Every row gives one point. Two turns around zero, p and q, are shown by what they do to some points. Write where each new point lands after one turn and then the other. Backwards means that the second turn is done in reverse. Each puzzle has new turns, and all numbers are rounded.

Turn p:
[ -1 -17] => [-11  13]
[ 22 -22] => [-31   1]
[-13  -5] => [ 6 13]
[-8 44] => [ 36 -27]
Turn q:
[ 10 -20] => [-21  -8]
[-35  25] => [29 32]
[ 32 -10] => [-14 -31]
[-7  4] => [5 6]
Where do these land?
q, then p backwards: [-27  22] => [-35  -1]
q, then p: [21 -6] => [-8 21]
q, then p: [ 32 -11] => [-10  32]
p, then q: [-25  -5] => [ 19 -17]

Turn p:
[-16 -30  28] => [ 38 -10 -20]
[-10  32 -33] => [-21  19  38]
[  5   4 -26] => [-16  -8  20]
[ 14 -19  24] => [  8 -12 -30]
[12 20 -4] => [-21  11   0]
[-6 -6 10] => [12  1 -6]
Turn q:
[ 21 -15 -13] => [  1   2 -29]
[  8 -10   5] => [10 -4 -9]
[ -4 -31 -19] => [-12 -25 -24]
[-6  9 15] => [ 8  2 16]
[-20  48  12] => [-9 26 46]
Where do these land?
p, then q: [-29   8 -29] => [37  4 19]
p, then q: [ 3 10 13] => [-13  10   3]
q, then p backwards: [-22 -22   6] => [  9 -26 -16]
q, then p: [ 10 -15 -10] => [ -5 -11  17]
p, then q: [37 18 20] => [-45  -5   9]

Turn p:
[ -3  11 -25  36] => [  7 -40 -13 -15]
[ 19  10 -10 -28] => [18  6 25 18]
[ 16 -33  30 -19] => [-17  41  20 -14]
[-1 -7  1  2] => [-1  3 -2 -6]
[-25  22  22  16] => [-28 -11 -26  17]
[ -7  -2 -18  -6] => [19  0 -6  0]
Turn q:
[-18   7 -27 -25] => [ -6 -11   2 -40]
[-4 22 15 48] => [ 35  36 -11  19]
[ 13 -11   0   8] => [-9  7  7 13]
[ -1   5 -32 -19] => [-19   1   2 -32]
[  9 -11  19  23] => [ 8  9  6 30]
[ 20  -5  22 -16] => [-15 -18 -13  21]
[-19  -8   3 -20] => [  5 -25   7 -11]
Where do these land?
p, then q: [-17   7 -13 -21] => [-10  28  -5   5]
q, then p backwards: [34 17 16 29] => [-34   6  18 -32]
q, then p: [  9 -20 -25  34] => [-34 -11  -5  31]
p, then q backwards: [-20  11 -25 -13] => [-10  15  30  11]
p, then q backwards: [  3  -6  11 -13] => [ 8 -3 -9 14]
q, then p backwards: [-24   7  29  -2] => [ -8  13 -35   0]
p, then q: [ 16 -16   7 -14] => [  9  -8 -24   4]

Turn p:
[-17   7  33  23  26 -11] => [-30  -6  -9  11 -39   9]
[ 13  -6  18 -31  19  28] => [ 22  36  15  14 -19  -8]
[ 16 -18 -23 -18 -45  -8] => [  7  12   7 -23  53   1]
[-21  24  28  21  26 -33] => [-35 -12 -35  17 -32   9]
[  2 -29 -29   3 -16   9] => [  4 -11  28 -13  27 -13]
[ 37   7  -8 -22  19   6] => [ 29  22 -13  -7  -7 -28]
[-29  13 -12  -3   8  -4] => [ -1 -20  -6  28   4   3]
[ -1   1  -7  28 -38  13] => [  4 -21  13 -29  13  29]
Turn q:
[-16  11 -12 -30 -19 -12] => [-6 23 31  0 19  6]
[ 14 -16  30 -20  -9  -8] => [-25  -7   3   6  13 -32]
[ 35 -17 -16  27  34  11] => [ 27 -42 -15  16 -28  -1]
[-14 -24 -30  21 -17 -14] => [ 22  11 -15  30  21  20]
[ 48  15   5   7   4 -15] => [  1  -3   8  21 -40 -27]
[-24  -3  32  28 -25  -1] => [-17  28 -42  -8  11  -4]
[-23   5  -6   2  21   2] => [ -5  -7  -1 -11  -1  29]
[ -2 -11 -24  -3 -25  28] => [37  7  2 -9 23 -6]
[-18  38  20 -31  36   8] => [-34  -9  28 -42 -19  17]
Where do these land?
q, then p: [-28 -18 -38  15 -40   2] => [ 38 -11 -19 -15 -41 -24]
p, then q: [ 7 -7 34  3  9  4] => [  0  32   4 -17   4  -4]
p, then q: [ -7  18   4 -18   0   4] => [ 20   0  -7   0 -17  -1]
q, then p: [-34  26  17 -37  45 -18] => [-4 16 42 48 -6 39]
p, then q: [ -6  -9 -29  -7 -42   1] => [-13 -48   3 -12 -12   4]
p, then q: [ 42 -17   0  27  -7 -17] => [-22   4  45   0  24   5]
p, then q backwards: [ 9 23 15 16 12  7] => [ 6 16  0 25 17  7]
q, then p: [ 17 -16  -4   0  23  18] => [-14  14  19 -14  13 -17]

Turn p:
[-29  23 -48 -22  -3  17  -1 -28] => [-13 -14  54 -16   9  -1  38 -12]
[ 36 -22  19  26  26 -13  21 -28] => [ 45   0 -26 -18  -1  11 -10  41]
[ -6  -3  13   4 -16  -5  11 -15] => [16 22 -1  4  0  2 10 -2]
[ 28  34   4  36  -3 -22   2   9] => [ -5   8 -38 -21  36 -22  -4   9]
[ 24 -23   5 -14  -3 -19 -29  12] => [-22   0 -27  -3 -36   5  -5  11]
[-10 -22   7   6  21 -14  23  12] => [ 29 -10  -1  11 -14 -19 -19   5]
[-10  31 -20 -22 -26  23   8  16] => [-34  15  36   2  21  -6  -2 -17]
[-11 -15 -11  -3 -10  23 -21  16] => [-24 -12   8  29  -6  10   4  -1]
[-12  11  16  15   0  -6   8  -7] => [ 20   6  -9   1  14  -4   4 -13]
[-10 -13  15 -27  14  16 -21  12] => [-10 -15   4  10 -24  24 -16 -20]
Turn q:
[-18  18  26  15 -31  -8 -13 -13] => [ 10  19  13 -16  -9  26  -3  35]
[ -3  25  19 -13  10   5  -7 -14] => [  1  29  10  -3  -2 -10  21   8]
[ 36 -34  -6   0  13  -1  19   1] => [-13 -12 -23  -2  33 -10 -17 -26]
[-35 -10  -1  -2   3  10 -16 -13] => [ -9   2 -16  16 -21  14  18  17]
[-13   7  -8  15   1  26 -36   6] => [ -3   2   9   7 -24  33  22 -14]
[-28  16  27 -17 -30  18  -6   7] => [-13  18  33  18 -11  13   0  34]
[ 31 -12 -11   3  24 -45  13  28] => [ 28  -6 -18  -6   7 -29 -38 -35]
[ 34  -7 -27 -20  -5 -21  26  -5] => [ 19 -27  -4   0  39 -28  -8  -7]
[ -3  -5 -19  18  17  15  20   4] => [-20 -24  -7 -12 -11  -9   4 -15]
Where do these land?
q, then p: [  7 -14 -26  25   0  11 -14  -1] => [ 8 -1 26 11 -7 21  9 21]
p, then q: [ 16  -8  -7  -2  13  12  -6 -29] => [-26  -2  16  19  10  -4  -8 -10]
q, then p backwards: [  0 -27  16 -13  33 -21  10   3] => [  6   4  22  15 -14 -26   1  33]
p, then q backwards: [ 12  17  13  27 -19  12   5  14] => [ 19 -27  20 -20  -2  -3   1 -13]
q, then p: [ 17  15   8  28 -45 -17 -29   8] => [-24   1  -2  -4   6  54 -31   3]
p, then q: [-15  27 -27 -35  30  20  13  -6] => [-20  48 -21  22  19   1  -5  20]
q, then p: [-19   9  31 -10   5 -38  22  13] => [-39   5 -33 -14  -4 -21   5 -18]
p, then q: [  9 -11 -30 -25 -16  12   4  -3] => [-13  19  18   5 -18   2 -22  21]
q, then p: [-19  -1   2   6  13  -1  17 -36] => [-10   1  24   2 -11 -35  -9  -2]
p, then q backwards: [-10  -6  21  -1 -14  11 -22  37] => [ -4 -38   4 -10  16  13  -7  26]

Turn p:
[-20  -7  11  -3   1   8  -2 -16   0] => [  8   2  16  -9   7  -5 -10   1  18]
[ 14 -22   8  27   0   4  12   1   1] => [-19   5  -7 -20 -19  -1 -10  19  -2]
[  0  -1  11   8 -11   7   0   8 -14] => [ -8   3  -8 -13   6 -12  -8  -6  -5]
[ 6 17 11 -7 18  5  0  7 -6] => [  1 -19  -5  -6  14  -2  17   1  -2]
[  8  10 -18   7 -20 -23  11   4  14] => [ 14  17 -12  10 -18  15  -1  -4 -23]
[  9  13 -19   2   1   8   0   2 -11] => [  2 -15  -6  13  -6 -12  -1  -3 -14]
[ -6 -15   6 -18  -3  17   1  13   4] => [-17  11  19   0  10 -11  10  -3   2]
[-10   6 -12   4  15  -4 -14  -6   4] => [  5 -16   6  13   3  14  -9   1   5]
[ -4   0  -4  -3   8 -13   3  -1  -5] => [ 6  1 -6  8  7  5  0  9  2]
[  2  -2   5 -17 -10  -9 -12 -11  12] => [  6  12   2   6  -5   8  10 -15  17]
Turn q:
[ -7   5  -5  -6  20 -39  -7   4  -5] => [ -2  13  13  11  -3  -2  16 -20 -31]
[-6 11 12  2 -3 11 -7  5  1] => [  0   5  10  -4 -10   1  -2  14   8]
[-7 11 -2 -6  1  5  6 -9 -3] => [ -5   2   8 -13   5  -8  -2   0   1]
[ 2 15 -2  0  2  9 -9  5 20] => [-10  15   1  -2 -14   1  -5  -3  16]
[ 6  2  1 -7 -1  0 27 13  0] => [-12 -17  -2   9  -1 -22   0   0   2]
[12 14  0  7  0 10  1  5 -4] => [  8  -4   5  -3 -10  -8   2  -2  16]
[ -2   1   0 -13 -11 -10 -12 -11  -5] => [  9  14  -6  -9   3  -3  -2   5 -15]
[  6 -48  -3   9  10  11  -3   0  -8] => [  5 -31 -21   6   8  34   0   0  -6]
[  2   0   8   4  -9  -4   1 -18   7] => [ 2 12 -7 -2 14 -1  8  8  5]
[ -6 -13  -9  10  -7   7   2   7  -4] => [  5 -11   0   8   6   9 -15   0   2]
Where do these land?
p, then q: [-16  -9  -1  -4  11  -1  -9  -3  15] => [-10   0   2   0  -8  11   6  15  15]
p, then q: [  8  -5  -2  -8 -10  -8  19 -14  11] => [  6   5  -2   7  -5 -27  -3   3  12]
p, then q backwards: [-17   4  -7  -8  -2  -7 -20  -5   5] => [ -4  -3 -16  25   1  -2  -1   4   2]
p, then q: [ -9  12  17  -6  11  -5 -16   9  -8] => [-18  -9  -5 -12   3  15   9 -14   0]
q, then p backwards: [  9 -18  -4  14 -13  -6  14   1  -3] => [ -5  13 -10  -9  11 -10  -8  -1 -19]
p, then q: [ 23  -7   2  16 -15  12  11  -4   3] => [  9  11  -3   0   6 -19 -19   9 -18]
q, then p: [-9 12 -5  9  6 -3  0  1  5] => [  9  -4   2 -14   2   5   1  -4   7]
p, then q: [  0 -14  -5   7  -4   2  12 -22  -4] => [  7  17  -7  15 -14  -8  -6   4  -1]
q, then p: [ 17  12  -1 -10  13   3  -5  16 -13] => [  5  27  -9  -2 -11 -10  -1  -7   5]
p, then q: [ -8  13   6 -10   4  13  -6  21 -11] => [ -8 -12   8  -6  10  10  19  -8 -15]

Turn p:
[ -7   7  16 -16   7   2   8  10 -12   0   9] => [  0 -18  -2  18  -4  -1 -13 -10  -6   0   9]
[ -9  15  11  13  -6   3 -12   0 -13  -6   5] => [ -9   5 -14   8 -10  15   0  -4   4 -12  11]
[ -8   7  -9 -12   8   7  -4  -3  -3   8  -7] => [  1 -14  10   5  -9  -2   5   6   7  -7  -6]
[-11   2  14  -3  13 -10  17   5   3   6  11] => [  3 -17 -12  14   9   5  -9  -4  -6  13  -6]
[ -3  -3  16  11 -23   2   1 -10   7  -6   2] => [ -7  27 -12   6  -2   1  -9   3  -8   0  -3]
[ 21  -9 -15 -20  10   2 -10  11  12 -12   5] => [  8  -7  10 -12   5 -31   8  -1   9   9  16]
[ 48  17 -21  12 -30   4  -7  -5  -3  -3   1] => [ 29  35   7 -20  11  -6   9  -3   2 -32  18]
[ -8  -9 -39  -2 -14  -3  12  -9  -1  -4  -3] => [  5   7  13 -10  -6  -8  30 -10 -13  -3 -23]
[-16   3   2  11  10   2  14  -5   2  -7 -30] => [-21  -7   0  -9   3   7 -10  -5   7  -8 -28]
[  5  -2 -15   7   1 -12 -10  -3  41  11   8] => [ 14   5 -16 -12  13 -13  18  29   6  13  -9]
[ -3 -11  -3 -12  -1  -9  -4   7   4   7 -14] => [ -9  -9  12  -6   4  -7   1  13 -11   3  -2]
[-3  1 13 13  4 -1  3 16 -8  3  8] => [  0  -7 -13  -3  -2  15 -10  -6  -6   5  10]
[  3  -7  16  -1  10  -7  -7 -10 -14  -3   0] => [-12   2   9  11   9  11  -5  -4   7   7  11]
[-10  -9  15  -1  10  19  -1  -3 -16   7   3] => [ -4  -4   9  11 -18  14 -15  -4   7  11   3]
Turn q:
[ 10   3   4  -3  11  17   7 -21 -11 -14 -18] => [ -2  -1  16   9 -14  -6  -9  31   3   8   3]
[-19 -12   1  -3 -10  -6   6   8   1  15  -3] => [ -1  -4 -22   3   8   3  -9 -11  -9   6  -7]
[  7  19  16  14  14  -4   5 -12 -12 -18 -14] => [ -3   2  22  -9  -7  -1  -2  23 -16   5  22]
[  0   8  -7 -17  -6  -9   0   9  17  21   8] => [ 18   2  -6   5   8  -3   8 -18  -7 -12 -18]
[  2 -14   3  -6  12  -5   1   8   9  21   7] => [ 12 -20 -14   2  -3   8   7  -9  -1  -7  -7]
[ -5 -11  -4 -24  -1 -22   5  21  -1  14  12] => [  1 -16 -19   3  16  -4  -3 -18  -7 -26 -10]
[ -8 -15 -15  15   0  10  20  17 -21  -6  19] => [ -5  -5 -26  -3   7 -14  -7  -3  24   2  27]
[ 11   5  17   1 -18   6  -7  -5   6  -8   4] => [-10   6  18  12   8   5  14  -2  -1   9   0]
[  5 -10 -12 -14 -18 -18 -15   3  19   5   3] => [ -5  -2   5  -6  12   1   4 -22   3  -7 -31]
[ 12   5  -7   2 -11  -5 -12 -11   0  16  -4] => [  4   0  14   2 -12  -7   0 -18  -3   7 -11]
[  8   9   0   9   0  16 -19   6   3  -7 -22] => [-14  16   5  -5 -21  -2  16  10  -3   7  -7]
[  1  15   3  11   9   9  10 -13   8 -14 -15] => [ 9 11 12 -8 -3 -1  1 25 -4 13  5]
[  0   2   8  14  14   1   0 -15  -1 -17  -3] => [ -1   0  14 -10  -4  11  -4  17   3   7  13]
[-24  -4  -5   1   4   9   0   6 -18  -7  24] => [ -5  10 -18   6   4   9 -15  -5  16 -12  22]
Where do these land?
q, then p backwards: [-15  15  -2  -8  10  -5 -14 -12  15   0  18] => [ 16  10  -3  18  -9   7  10 -13 -17  13  -2]
q, then p: [-12  -1 -17   0   7  -9 -31  -5  21  -2   2] => [ -7   6  10   8 -10 -25 -14   6  12 -23 -10]
q, then p backwards: [ -8  -6  10   9   2  19  25   8   5  11 -20] => [-13  -6   7   0  -1 -10  -5   9  26  11  25]
p, then q: [  5  -7   7  -4  -5 -28  -2 -11 -13   3  -2] => [  8  -2  -9   2 -10  10  -2  12  -1  -2  27]
p, then q: [-18   0   5 -11  14   6 -29  -3   5 -17   6] => [ 12   5 -19 -12  24   9  -3 -19   2  13  -5]
p, then q backwards: [ 0 -4  4 26  3  8 17  9 -7 -1  3] => [-22  -7  -7  11   1 -12 -12  -5   8  12   2]
q, then p: [ -5   6 -11   0   5   5  17  16 -12   8  -8] => [  6  -3   1  -6  11  -1  25  -5 -10  -4   8]
q, then p: [ 12 -14  -6 -11  -3   0  -8 -10 -10   7  14] => [-14  21  -6  -4   3  -1  -1   9   5  12  -7]
p, then q: [-22  -1  -7  -4  -7  -1  -7 -13  17  -7   6] => [  6   6 -13 -15   8 -17  -6  -4 -14  12  -1]
q, then p: [ 17  -1   0 -15  -2 -24 -10   5   4  -2  14] => [-23   7   6  10   9  -7 -11 -15  10  12  -8]
p, then q backwards: [ 12  -4  14  11   0  17  25  12   1   7 -13] => [-21  -2 -17  -2   4 -22  -1 -21  -2   5  -6]
p, then q backwards: [ 12  10   3  -6 -21 -17 -20  -1 -13  12   7] => [ -3  24  24  -5  13   5   7   9  -5 -10  12]
q, then p: [ 14   8  -1   9   7  15  17  -6  -5  -4 -16] => [ 10  -7  -8  -6  10   5  -3   7 -25   2  13]
p, then q backwards: [  8   0   0   4  -9  15  21  11  -7 -15 -10] => [ -7   7 -19  -1  -4 -22 -12  -2  -9  10   0]
